Each row of a before or after table is a point. One or more steps were done to the points. Then noise was added and the rows were shuffled. The steps act on columns, c1 being the first. Name the steps. A step turns or swaps two columns, mirrors them in a line or flattens them onto one, adds a multiple of one to another, or multiplies or shifts one. Angles are multiples of 10 degrees, from the lower column toward the higher: turns from -170 to 170, lines from 10 to 170 but not 90. Use the fewest steps. Two steps may share a column if one is a turn and the other turns, adds or multiplies; they go together, in the order done. Otherwise the lowest column goes first.

Before (14 x 3)
[[ -2  -1  -1]
 [ 15  14  11]
 [-35   0  15]
 [ -6   7  -1]
 [ 11 -11 -36]
 [ 12  -6  16]
 [ 12 -15   5]
 [  7  -2  -9]
 [ 15   5  15]
 [-32 -15   3]
 [ 12  -6 -31]
 [-15 -13   3]
 [ 13  -8  13]
 [-29  15 -60]]
After (14 x 3)
[[  0   5  -1]
 [  0   3  15]
 [  0  10  11]
 [  0  -5  16]
 [  0 -11   5]
 [ -1  -9   3]
 [  0   0  -1]
 [  0  -5  13]
 [  0   0  15]
 [  0 -10   3]
 [  0  -8 -36]
 [  0  11 -61]
 [ -1  -4 -31]
 [  1  -2  -9]]
Steps: multiply c1 by 0; multiply c2 by 0.7

Before (9 x 6)
[[ 14 -29  25 -25 -11   1]
 [-12   0  20  24   3   4]
 [  0 -34  27 -20  34  -5]
 [ -3  22  33 -29 -15  11]
 [ -4   2  -9  21  15 -20]
 [-14   6 -15 -30 -15   6]
 [-11  -4 -15   1 -18  13]
 [ -4   5  18  13  11 -18]
 [-38   6 -14  20   0 -30]]
After (9 x 6)
[[ -8   0  19  48   8   4]
 [  4  -3 -13   1  -2  12]
 [ -8   6  15  27   7 -18]
 [-17 -35  50 -40  13  -5]
 [-22   6 -18  39  19 -30]
 [ -1   6 -19 -60   1   5]
 [  5  22  19 -57  -4  12]
 [ 14 -29  46 -50 -10   1]
 [-10   3  -9  42   9 -21]]
Steps: flatten c1 and c5 onto the line at 140 degrees; add -0.7 times c2 to c3; multiply c4 by 2

Before (11 x 11)
[[-15  43  -2 -17 -19 -29 -36   9 -24   1 -32]
 [-12  14  -2 -13 -24  12  -5  -7 -34 -18  -8]
 [  4  14  14  18   4  60  -9   8  22  -4  17]
 [  8  40  -9  21  -4  36  25  12  19 -17  37]
 [  3 -21  31   1  18   7  28 -28  13  14   3]
 [ 37 -43  33  29  27  12  23  -5   9  -9 -19]
 [-20   4 -25  14  -6  -5 -16 -12  -3   1 -32]
 [-25  -2   3   0 -25 -24  -9  16 -33  18   3]
 [  4  -7  12   9  19  32   2   6  37 -40  28]
 [-34  18  -2  -1  -4  10   8  22   2  -7 -40]
 [ 11   3  24  21 -30  30  15  -3  37 -19  23]]
After (11 x 11)
[[  6  39  -7  20  -4  36  19  -5  20  19  36]
 [-33  18  -2   0  -4   9  -2 -19   3  13 -38]
 [-27  -2   3   0 -26 -25 -18 -23 -32 -12   4]
 [ 10   2  25  21 -29  31   3   9  36  18  26]
 [  3  -7  12   8  19  35  -9   9  38  40  28]
 [ 38 -44  32  30  27  10  12   7   9   9 -19]
 [-11  13  -3 -12 -23  12 -15  12 -36  15  -8]
 [-15  44  -1 -15 -18 -28 -48  -8 -24   2 -33]
 [  5 -21  32   2  17   7  17  21  12 -22   4]
 [-20   7 -25  13  -4  -4 -27  11  -4  -5 -31]
 [  1  14  14  17   4  63 -18  -7  23   5  16]]
Steps: shift c7 by -10; turn c8 and c10 by 160 degrees

Before (12 x 14)
[[ 14  28   8 -38 -13  31  39  -6 -14 -20   8  11   2 -51]
 [ 22 -21  15  27 -16  -3  -2 -15  21 -36   1  26 -36  18]
 [-42  10  14 -14  12  -5 -19  28  -7  -2 -12 -31 -31  15]
 [-20  -6 -37 -10  22  19  33 -20 -15   7 -38 -36 -15   9]
 [ 10 -26  13  -9  22 -28  12  23 -33  -7 -41  18 -11  16]
 [-19  28   9  -4  15  38   0  13 -33  13  21  -7 -12   5]
 [ -1  -3   0 -16  15   4 -16 -13   7   9 -33 -27 -28  -7]
 [ 17  32   9  25  36 -24 -24 -13   4 -27 -23  -8  -5   3]
 [  4  14  -2  28 -22  10 -14 -35 -10 -23 -24  -9  -5   2]
 [  0  26  31  -9 -14 -17  20  21  23  24 -42   1 -60 -16]
 [ 20   9 -31 -20 -15   0  -5  22 -17 -11  12   2 -20 -50]
 [-39 -23  23  -9  20 -22   3 -33 -17 -12   8   5   6 -18]]
After (12 x 14)
[[  4 -26  -2  28  23  -1 -14 -34 -10 -23  -9  -9  -4   2]
 [-43 -14  14 -14 -12  -5 -18  28  -7  -2  -9 -31 -32  15]
 [  0 -32   0 -16 -15   9 -16 -13   6   9   9 -27 -28  -7]
 [-39  12  24  -8 -19 -28   3 -32 -16 -12  22   5   6 -18]
 [ 14   2   7 -38  13  21  39  -6 -14 -20 -29  12   2 -51]
 [ 22   5  15  28  16 -21  -2 -15  21 -36  21  25 -36  18]
 [ 19  10 -31 -21  15  -6  -5  23 -17 -11 -11   1 -21 -51]
 [-20 -36 -37 -10 -21  23  33 -20 -15   7  13 -36 -15   9]
 [ -1 -45  31  -9  14  -5  20  21  23  23 -19   2 -60 -16]
 [ 11 -36  13  -9 -22 -32  11  23 -33  -7  33  18 -11  17]
 [-19  16   9  -4 -15  44   1  13 -32  14 -31  -7 -12   5]
 [ 17 -28   9  25 -36 -37 -24 -13   4 -27 -27  -7  -5   3]]
Steps: turn c2 and c11 by -100 degrees; multiply c5 by -1; add 0.5 times c10 to c6

Before (14 x 20)
[[ 16  11 -34   4   6  -9 -38  15  -6 -23 -25   7 -17  15  33   6   5  28
   -5  20]
 [-27   3   0 -24  -3   5  -7   9 -17  -8  11   1  18   0   9  21 -17   8
   -8  19]
 [  3  -7 -26 -12 -15  -3 -19   9 -20 -17 -37  -3  26  -1 -15  18  -5   1
   11  -6]
 [  9  22  -5   6   7  -7  29  36   2   6 -17 -16  -4 -21 -12  -1  16   0
  -13  -3]
 [ 20  -9 -24 -22  11   9 -46  -2 -21  21 -24  -3  35  14  -7 -30  17   9
   32  19]
 [ -2  35   4   0 -13 -14 -18 -23 -12  16  -2   7 -10   2  11  18  -2  16
   -9  17]
 [ -4 -17  23 -10  11 -38 -13  -6  14 -26 -40 -24   1  15  -3   4  -9   4
  -17  22]
 [-27  25 -15  -8   7 -20   6  -8   9  -5  -9   6 -11  16  16  32   4   4
   50   1]
 [ -2  -5   6  -3  -5  -4  -7  16 -12  16 -11   4 -12  -9   8  11  -6   8
   50   0]
 [ 19  18 -11 -34  11  -7 -12  42  -5   8 -11  31   2  13  -4  25  11   5
   18  -2]
 [-11  37 -11  11  -9  -5 -10  11  -6   1   2 -14   4  -4  22  -1 -20   3
    5 -17]
 [ -7 -21  17  -6   1  22   1   2 -37 -37  -1   9 -18 -11  36  -9  -3  -6
   17  16]
 [ 17   6  -8  -9  -1  -5  -7  31 -18 -19   2   2   6  -4 -15   8   3   3
    7  16]
 [ -2   6 -21  12 -12   6 -21  15 -10   9 -15  43  -4   8   1  22  -9 -12
    4   4]]
After (14 x 20)
[[ 19  27 -12 -34  17  -8 -13  42  -6   7   5  31   1  14  -4  31  10   4
    4  -2]
 [-11  59 -11  10 -15  -4  -7  11  -7   1   9 -15   5  -4  21   2 -20   3
    5 -17]
 [ 21 -15 -24 -22  19   9 -41  -2 -21  20  24  -4  35  15  -7 -10  17   9
   42  19]
 [  3 -12 -26 -12 -24  -3 -31   8 -19 -17  -2  -3  26  -1 -16  21  -5   2
    1  -5]
 [ 17   9  -8  -8  -2  -5  -4  31 -18 -19   6   1   5  -4 -16  11   4   3
    2  14]
 [  9  34  -4   5  12  -9   9  37   3   6 -29 -16  -3 -20 -12  -6  15   0
  -10  -4]
 [ -4 -27  23 -10  18 -37 -30  -7  16 -26  -9 -23   1  16  -3  -5  -9   4
  -17  23]
 [ -8 -35  16  -6   1  22   0   2 -38 -36  -2   9 -19 -11  36   0  -4  -6
   19  17]
 [-27  39 -16  -8  12 -19  -1  -9   9  -5  -9   6 -11  16  15  53   3   4
   28   2]
 [ 17  17 -34   5  10  -9 -38  15  -6 -22  18   7 -18  15  32   3   5  28
   -8  20]
 [ -2  57   4   1 -20 -14 -13 -23 -12  16  13   7 -10   2  12  12  -2  15
  -18  18]
 [ -1  10 -21  11 -19   6 -21  13  -9   8   9  44  -3   9   1  21  -9 -11
   -7   5]
 [-28   4  -1 -24  -5   5   2   9 -18  -8   9   1  18   0  10  13 -17   9
  -18  19]
 [ -2  -9   5  -2  -8  -4 -11  16 -12  16   0   4 -12  -9   8  34  -7   9
   38   0]]
Steps: multiply c2 by 1.6; multiply c5 by 1.6; multiply c11 by 0.7; turn c7 and c11 by -50 degrees; turn c16 and c19 by -30 degrees
